Rows are points. To make a cloud, some directions were put in groups of two or more. Within a group, all points are equally far from the middle, so they leave a hole (a ring in 2 directions, a hollow ball in 3). The other directions are filled evenly. Then the cloud was stretched, turned, moved and blurred a little. Count the holes, and give their numbers of directions, smallest first.

Cloud (19 x 3)
[.56 -.43 -.17]
[-.12 .33 .57]
[.34 -.39 -.34]
[.01 -.33 .31]
[.79 -.39 .11]
[-.38 .01 .29]
[.13 -.61 .07]
[-.50 .18 .21]
[.29 -.65 .03]
[-.37 -.08 .26]
[-.15 -.26 .28]
[-.31 -.08 .30]
[-.26 .39 .09]
[-.54 .17 .16]
[-.16 .53 .34]
[.24 -.04 -.23]
[-.33 .40 .21]
[.66 -.30 -.06]
[.34 -.33 -.32]
Holes: 1 (2)

Cloud (30 x 4)
[.21 -.39 -.27 -.52]
[-.32 .68 -.28 .01]
[.20 .42 -.07 -.44]
[-.06 .30 .00 -.41]
[-.36 -.06 .11 .56]
[-.26 .33 -.41 .57]
[.27 -.45 .32 .39]
[-.25 .71 -.35 -.07]
[-.32 .00 .42 .52]
[.05 -.46 -.06 .38]
[-.01 .54 .17 .40]
[.53 .24 -.34 -.15]
[-.08 .43 -.18 -.32]
[-.15 .03 -.40 .00]
[.14 -.11 .59 .41]
[-.04 -.47 -.12 -.35]
[.43 -.03 .38 -.80]
[-.09 .00 .21 .26]
[-.23 -.17 -.39 .48]
[.29 .51 -.14 .25]
[-.01 .28 .13 .13]
[-.12 -.18 -.57 .22]
[-.14 .13 .09 -.33]
[.18 .44 .28 .15]
[-.31 .63 -.47 .10]
[-.04 .03 .07 -.08]
[-.07 .06 -.07 .75]
[.22 .34 -.25 -.84]
[-.49 .12 -.43 -.60]
[.38 .54 .18 -.25]
Holes: 0
